Each row is a point. Each copy is the shape, with its points in the same order, stretched, turned, moved and blurred by noise. Some copies are also mirrored. Which?

Shape (8 x 3):
[[  3   6  37]
 [-33 -52  -1]
 [-66  -4 -27]
 [ 23 -51 -62]
 [ 13  58  -7]
 [-22   8  17]
 [-10  44   1]
 [ 25  -2  14]]
Copy 1 (8 x 3):
[[  0   0  23]
 [ -8  56   4]
 [ 29  41 -22]
 [-48  13 -62]
 [ 12 -50 -25]
 [ 14  12  12]
 [ 21 -23 -13]
 [-17 -13  -2]]
Copy 1 is: only turned
Copy 2 (8 x 3):
[[ 43 -34 -24]
 [ -5  41 -64]
 [-44 -18 -31]
 [ -6  95  13]
 [ 20 -73  54]
 [ 15 -37 -25]
 [  8 -69  21]
 [ 45  -3   0]]
Copy 2 is: only turned

Shape (12 x 6):
[[ -9  26  66  48 -80  -1]
 [-50 -56  33 -43  22  17]
 [-22 -32   6 -70   3  32]
 [-23  18  44  -8 -60 -44]
 [ -2  -7  -3 -33  26  22]
 [ -2  41  14   1  -7 -34]
 [-49 -18  -4  13 -14  31]
 [ -1  -4  -6 -20  -6   6]
 [-26  11  27  -1 -25 -25]
 [  7 -37 -32 -33  -4   1]
 [ 11  -6  16   2   5 -38]
 [-15 -21 -45 -36 -26  -3]]
Copy 1 (12 x 6):
[[ 95  39   7  94  53 -28]
 [ 37 -30 -12  32  45  74]
 [ 10 -22   6 -13  67  52]
 [ 28  -4 -12  94  51 -24]
 [ 10  -3  -5 -40  15  32]
 [ -1   5 -39  14   3 -26]
 [ 19  56  -3  37  14  35]
 [  3   3   6  -8  24   9]
 [ 17   8 -14  55  29  -3]
 [-15  -7  37 -26   8  13]
 [ 15 -29  -4   6 -19 -12]
 [-37  21  28   6  23   5]]
Copy 1 is: only turned
Copy 2 (12 x 6):
[[ 45 -11  60  -5  83  45]
 [-42 -59  -9 -37  -8  29]
 [-44 -30  25 -23 -39  24]
 [  6 -32  64  34  42  25]
 [ -3 -19  -2 -27 -27   3]
 [ 39 -25  21  23   6  -5]
 [-22   0 -21 -22  -4  36]
 [ -6  -3  19  -9 -11   3]
 [  6 -29  26  14  18  19]
 [-44   8  24 -14 -18  -9]
 [  9 -28  16   0  29 -20]
 [-50  26  24  13 -37   4]]
Copy 2 is: mirrored

Shape (15 x 9):
[[-66  -9  17 -30 -40 -11   9   1 -21]
 [ 28 -28 -42   2  -6  18   7 -19 -22]
 [-39  20   5  18   7  19 -78   0  -2]
 [-80 -41  18 -26   1   3  19  11  13]
 [ 12  -8   8  -6 -30  15 -28 -16  32]
 [ -4  16  27  25  12  -1 -22  -7  -2]
 [-52   7  44  21   6 -35 -32   3 -14]
 [-69 -22  11 -18 -26  -4  32  62   5]
 [ 13   0  20  -1 -18  14 -24   0  23]
 [-77 -52   1   0 -23 -19  71  22  29]
 [ 42 -18 -29 -11 -11 -21 -24  -8  12]
 [ 36  -7 -10 -32  18  14  -2   1  -6]
 [-15   6  36  39 -12  11 -14   0 -27]
 [-82  10  -8 -24 -13 -10  61   8  14]
 [ 29   8 -33   4 -12   4 -25   5   1]]
Copy 1 (15 x 9):
[[ 39  49 -12 -35  75   5  51   0  24]
 [ 31 -25  -6 -12  -2 -10 -18  52  33]
 [ 63  18 -49   9  22  49 -42 -37  44]
 [ 56  55 -54  -1  39  -6  95   9  13]
 [ 48  23 -14 -11  -1 -42 -31 -20  30]
 [ -7  34 -25   0 -15   8 -21 -29  26]
 [ -9  64 -45 -12  29  31   5 -29  -3]
 [ 50  17 -26  25  81 -16  75   0   3]
 [ 29  21 -14  -2   3 -36 -23 -28  33]
 [ 42  74 -20  23  45 -35  92  51 -18]
 [ 38 -25  -5 -15  -6 -26 -46  14 -20]
 [ 34 -36 -17 -12 -25 -15   6  -7  18]
 [-24  45 -29  -1  20  11 -23 -16  52]
 [ 50  59  31   7  36  10  77  22  -1]
 [ 42 -34  11   4  -3  -4 -54   7   7]]
Copy 1 is: only turned
Copy 2 (15 x 9):
[[  2 -28  31   5 -76  44  -4  13  30]
 [-13   0  14  36  36   7  24 -25  18]
 [-19 -12  50 -34 -35 -17   7 -23 -37]
 [ 31   5  19 -14 -89  37  -6 -47  26]
 [-27  -5  10 -32  36  15 -15  -9   1]
 [-17  -3  28   8 -24  -3 -24  -9 -26]
 [-22 -19  29  13 -94  10 -23  -8 -34]
 [ 39  10  13  -3 -74  69  10  -4   5]
 [-20  12  16 -17  19  14 -14   0 -10]
 [ 50 -15  -8   8 -70  74 -15 -42  24]
 [-31  -5 -22  11  36  -3  10   1   7]
 [ -7  27   6  15  17 -15   0   4  22]
 [-23   0  48  20 -32  25 -10 -14 -37]
 [ 57 -36  15   8 -67  27 -29  12  33]
 [-14  -7   5  10  42  -4  17   8  -9]]
Copy 2 is: only turned
Copy 3 (15 x 9):
[[ 12 -43  41 -12 -31  -6  50   4  17]
 [ 21  -1   4  14   3  12   9  36 -61]
 [-11 -66 -37 -13   7 -10 -18  29  31]
 [ 22 -19  31 -14 -72 -42  32  21  28]
 [ 39 -27 -44 -27   6  17  38  21  -4]
 [ -7 -12 -37  -1   3 -11  17  -4  18]
 [-17 -42 -17   7 -28 -19  23 -25  48]
 [ 19 -17  49 -46 -54 -33   7 -16   7]
 [ 19 -16 -42 -33   2   9  32  10   7]
 [ 65  -4  50 -12 -71 -54  21 -22 -22]
 [ 38 -15 -31   6  -1  41  11  16 -29]
 [  0  22 -14  -6  -9  21  21  37  -1]
 [-20 -23 -16 -13   5 -19  28 -16   0]
 [ 52  -6  57  -1 -30 -41  14  -4   7]
 [ 25 -19 -25  -8  22  24 -15  15 -35]]
Copy 3 is: only turned
Copy 4 (15 x 9):
[[ -2 -18  22 -27   0  15  -7  -6 -79]
 [-16 -23 -13  41  -8  23 -28  -5   8]
 [ 70   9 -17 -38  12   2  27  30   9]
 [-16 -12  10 -42 -38  -6 -10  35 -61]
 [ 11 -13   9  25 -17  11  32  17 -13]
 [ 29   6  18 -23   7 -18  -3  17  15]
 [ 49  24  36 -49  13   0   1  22 -25]
 [ -6   8  -7 -34 -28 -33  -5  23 -86]
 [  7   5  10   9 -13  -2  28  18  -4]
 [-14 -14  24 -10 -47 -26 -35  23 -88]
 [ 18   2   6  53 -28  38  17   6  -6]
 [-32  -8 -14  13 -30  20   1   0  16]
 [ 18   8  21 -26  39 -26 -16  16  -3]
 [  2 -30  11 -22 -42 -33 -23 -25 -77]
 [ 28  -2 -18  38 -18  13  12  -6   0]]
Copy 4 is: mirrored
